Every row gives one point. A path goes straight from each point to the next, and from the last back to the first. The post is the endless flat space through its rows: a point in 2 columns, a line in 3, a plane in 4, and so on, so that a path can go around it. How many times does the path go around the post? Going back the other way cancels.
In the rows, zero is written as 128.

Post (1 x 2):
[[124 149]]
Path (33 x 2):
[[127 175]
 [189 134]
 [158  89]
 [114 126]
 [ 59 177]
 [114 167]
 [171 177]
 [175 124]
 [124 120]
 [ 68 132]
 [ 72 182]
 [110 187]
 [155 167]
 [152 130]
 [110  92]
 [ 79 108]
 [135  99]
 [186 148]
 [137 180]
 [ 98 180]
 [ 96 148]
 [118 109]
 [154 121]
 [188 178]
 [137 178]
 [ 90 175]
 [ 95 131]
 [117  95]
 [169 117]
 [182 173]
 [ 98 203]
 [ 83 160]
 [ 93 190]]
Times around: 0

Post, 8 rows:
[[119 101 121 136  48  59 139  83 178]
 [112 144 132  79 143 165 151 123 108]
 [126 139 127 104 124 127  75 135  82]
 [199 131  98 139 145 181 144 102 127]
 [117 146 116 100 131 143 159 161  88]
 [140 138 124 125 149 126 121 109  96]
 [183 168  74 220  90 106 103  65 134]
 [153 152 142  98 155 110 111 111 158]]
Path (24 x 9):
[[119 115 112 162 127 116 115  85  80]
 [130 204 143  97 181  47  62 117 154]
 [148 110 122 105 124 120 123  90  61]
 [171 200 133 150 102 102 137 110 176]
 [ 94 166 121 160 147 133 201 126 127]
 [121  86 124  90 151 168 112 125 120]
 [106 217  69 147 150 165 180 110  97]
 [168 175 120 118 168 131 108  78  92]
 [171  96 101 184  73 110 166 126  78]
 [175 164 132 209 142  65  72  88 155]
 [148 121 100 150 101  66 161 122 179]
 [115 152 117  73 113 126  80 127 101]
 [ 88 183 100 126  49 114 142  24 153]
 [201 113 139 128 159  41 118 111 115]
 [189 179 104 197 138 127 123  93 109]
 [135 113 142 155 112  44  74  78 197]
 [168 113 107 143 178 117 123  62 143]
 [173 134 101  96 113 165 106 108 117]
 [164 168 134 170  70  46  83 137 151]
 [134 145 109 169  63  54  86 142 147]
 [135 152  98 157  93 178 180 140 137]
 [192 170 149 117 142 191 101 129 106]
 [116 137 127 158  11  92 132  21 142]
 [152 196 143 175 204 125 215  98 114]]
Times around: 4

Post:
[[152 155 118 111 111 189 129 101 130 135 154 152 123 169 100 102  82 166]
 [ 95  73 158 126  99 103  95 133 125 172 139  73 113 161 213 124 195 120]
 [148 136 103  97 140 130 158 117 178 112  74 164 127 133 157 147 120 165]
 [ 80 111 144 126 132  92 120 110 158 147 169  53 135 154 205 122 160  70]
 [168 153 129  81 108 190 168 118 158 124 117 149 102 120 119 156 151 152]
 [143 125 154 126 134 161 171 174 164 143 133 177 151 149 125 149  90 159]
 [110 103 168 148 144 112 101 117 111 142 137  66 144 109 141 125 160 113]
 [133 119 156 130 123 145 168  92 120 162 147 132  91 138 141 126  99 153]
 [ 86  73 116 165  89 100  95 104 150 117 167 102  84 124 196 157 160  94]
 [110  73 184  98 139 145 128 115 144  91 120 130 141 127 152 114 139 103]
 [ 96 106 141  80 117  73  78 119 153 154 151 134  89 134 158 179 172 104]
 [147 127 113 108 133 135 143 134 136 126  35 142 129 155 107 173 137  82]
 [165 129 126 143  64 139 150 109 162 158 138 166 155 118 106  99 105 129]
 [ 74 139 160 157 109  92 125  91  95 112 137 105 135 141 145 129 193 107]
 [113  74 127 105 100 116 165 137  95 131 189  95 133 126 137  99 131 138]
 [129 144 133 135 120 161 163 165 166 127 102 142  82 129 111 101 109 153]
 [149 117 125 126 160 132 126 125  87 146 197 146 119 134 170  61 129 116]]
Path, 31 rows:
[[100 126 105 117 102 111 191 139 120  67 180 112 132 175 195  70 115 145]
 [148  78 114  95 110 110  59  49 161 141  79 106 112 147 185 213 146 166]
 [ 88 102 144 156 111 124 151 154 164 118 138 121  49 134 189 109 172 120]
 [142  53 128 139 100 137 177 153 110 181 218 130 173 130 165  42  75 197]
 [101  91 147  58 124 110 145 157 208 147 156 158 180 123 205 104 136  84]
 [131 130 150 100  78 175 153 164 110 118 135 102 125 117  99 101 150 136]
 [104 138  79 126 120  15  96  97 133  91 124 108 158 157 177 114 152 127]
 [129 115 121 104 132 121 170 149 153 100 129 137  93 133 143 140 169 115]
 [111 139 176 117 126 109 101  51 133 221 194 115 159 157 101 112 114 198]
 [125  99 150 108  75 146 133 121 116 217 163 154 105 139 150 173 218 132]
 [ 63 112 185 207 114 101 127 107 112 171 186 106 120 152 181  15 130 164]
 [106  84 201 128 107 195 137 145 165 163 116 104 105 144 170 141 145 180]
 [166 156 106 170 126 162 168  80  64 103 186 133 183  78  77  92  91  74]
 [124 122 126  98 111 128 148 162 158  49 141  96 146 104 125  85 152  85]
 [160 119 156 123 156 146 134 138 182  88 131 138 150 167 132 134 103  95]
 [133  97 101 113 183 166 138 125 125  77 168 140 173 158 119 119 147  92]
 [121 138 128 116 130 148 122 124 140  93 148 177 174 126 105 100 157 104]
 [163  93 158  30 144 208 129 107 183  97 150 201 103 119 180 144 135 120]
 [ 28  64 231 106  65 106 190 121 114  69 148 133 122 143 150 142 156 200]
 [145 154 176  74 128 121 152 160 189 103 175 183 129 133 190 117 152 133]
 [160  72 140 106 110  83 144 138 154 153  99 137 153 148 198 118 183 146]
 [112 114 126 114  71 148 124  44 156 164 118  93  49 110 168 153 249 108]
 [132 112 120 139 100 155 167 124  99 161 136  73 119 152 114 138 156 117]
 [118 138 196 113 118 143 120 135 127 104 191 175 133 134  79 117 139 119]
 [196 116  99 101 103 105 144 109 159 163 116 126 125 175 193 116 173 125]
 [140 117  86 188 129 134 133  93  62 114 151 144 127 125  95  60 126 132]
 [102 142 122  91 157 121 163  75 156 106 126 200 136 139 145  94 113 154]
 [118 104 118  95  80 146 128 185  48 146 125  87  95  98 120 124 198 170]
 [110 195 168 220 169 139 117 121  90 124  74 172 121 175 137 137 111 117]
 [173 180 163 151 130 175 134 111 103 170 201  75 127 142 145  78  72 135]
 [ 86 159 174 108 193 118 187 167 138 141 102  98  58  91 197 144 148 158]]
Times around: 4

Post (17 x 18):
[[134 154  88 166 107 147 105 135  63  85 112 161 125 113 158 120 108 145]
 [120 145 129 114 102 115 121 160 154  91 148 168 141  86 138 183 142 151]
 [ 81 136 101 100 120 123 197 135  86 153 112 125 113 153 101 135 151 112]
 [117 131  95  97 160 145 132 136  93 118  93 124 137 126 138 108  92 147]
 [176 118  77 147 147 132 119 149 126  98 112 125 129 135 143 164 101 130]
 [114 150 108 121 144 180 157 116 113 131  94 130  83 128 128 116 109  98]
 [117 138 141 146 104 125 181 124 131  72 115 105 128 111 144 133 152 142]
 [ 60 136 160 100 130 104 121  88 137 187 167 122 145 144 155 215  87 133]
 [137 112 108 141 138 127 150 164 103 119 102 155 112 146 149 101  83 129]
 [144 142 131  88  95 140 161 135  89 162 139 133 112 158  94 131 102 157]
 [ 96  95 110 117 118 102 149 102 124 221 136 114  96 140  67 123 125 165]
 [ 98 148 157 115  84 100 140 117 121  65 106 127 105 118 110 143 103  76]
 [ 79 168 148  84 123  53 142  90 186 230 138 114 145 147 111 181 129 132]
 [106 157 133 162 141 145  94 165 112 109 131 143 160 121 123 137  97 130]
 [105 111 129 120 117 135 154 104  87 138  69 163 128 167 102 137 132 132]
 [ 96 120 160  88 108  81 121  84 160 237 149  83 146 129 149 176 133  81]
 [ 96 122 110  87 103 120 119 101 152 188 152 107 121 176 114 128 130 124]]
Path:
[[134 175 168  84  97 165 136  68  88 126 151 157  69 179 150 211  43 111]
 [158 118  91  91 154  79 169 128 147 192 150 120 166 156 161 170 147 106]
 [ 75 123  80 180  62  98 106  81  64 133 149 164 132  89 119 158 126 153]
 [ 75 196 139  78 130 177 148 128 106 149 122 129 154 136 138 191  97  96]
 [ 96 175 114 152  95  96 120 157 129 132  96 123 107  88  75 111 131 142]
 [100 185 164  76 110 138 173 134  86 108  94 120  93 136 143  96 104  92]
 [ 67 217 136  70 136 116 194 106  74 143  82 151 140 183 116 141  96 192]
 [ 82 105 146 191 138 103 165 109 159 190  78  98 144 157 159 132 154  71]
 [158  89  55 111 136  93 104 128 196 198 133  55 156  74 176 172 175  33]
 [175  50 115 137 118 132 114 148 133 107 142 139 110 132 130 133  75 121]
 [ 82 126 106  94 164 112 142 114 128 175 108 130 104 116 120 138 145  99]
 [144 168 165 175  88 128 165 145  75 128 147  84 104 133 187 148 143 112]
 [120 165 134  68 105 154 114 154 127 138 111 113  99 119 102 160 107  88]
 [ 96 149  89  90 126 132 154 150 135 175 109 103 129 201 102 106  90  80]
 [124 133  83 113 101 109 104 182 144 120 103 141 152 149  41 133 158 192]
 [ 96 199 151 163  73 137  93 126  93 111 133 133 112 114 117 128 136 158]
 [132 202 156  93 123 151 156 151 102 129 146 145 135 118 134 170 117 155]
 [139 148  95  53  87 105 142 106 112 128  87 149  94 177  87  86 105 100]
 [111 194 148 108 126 108 162 152 127 103 112 149 144 154 121 121  65  76]
 [141 125  65 162 112 198 110 161 129 127 175 106 107 118 107 106 130 165]
 [ 87 125 115 116 117 113 140 120 144 158 108 123 108 118  90 199 117 119]
 [ 90 152  82 137 104 152 137 192 112  26 139 203 164  84 168 137 137 164]
 [ 95 146 120  66 166 150 142 105  91 118  86 187 129 122 128 138  36  92]
 [128 121 155  39  94 128 162 102 103 109 151  95 134  98 184 142 172  52]
 [130  91 118  70 132 111 147 132 139 146 128 147 144 116 130 139 143 109]
 [ 77 172 152 171 139 156  96 145  54 181 159 135 177 147  98 144  68 133]
 [ 91 114 181 119  86 170 142 110 115  95 116 134 121 109 187 183 117  51]
 [ 84 122 130  73 120 190 155 131 176 100 135  93  81 119 104 134  89  98]
 [ 69 186 158  44 127 103 220 137 130 216 107 120  99 143  93 104  89   7]
 [174 105 100  96 127 108 177 119 214 157 107  94  95 143 144 106 154  72]]
Times around: 0
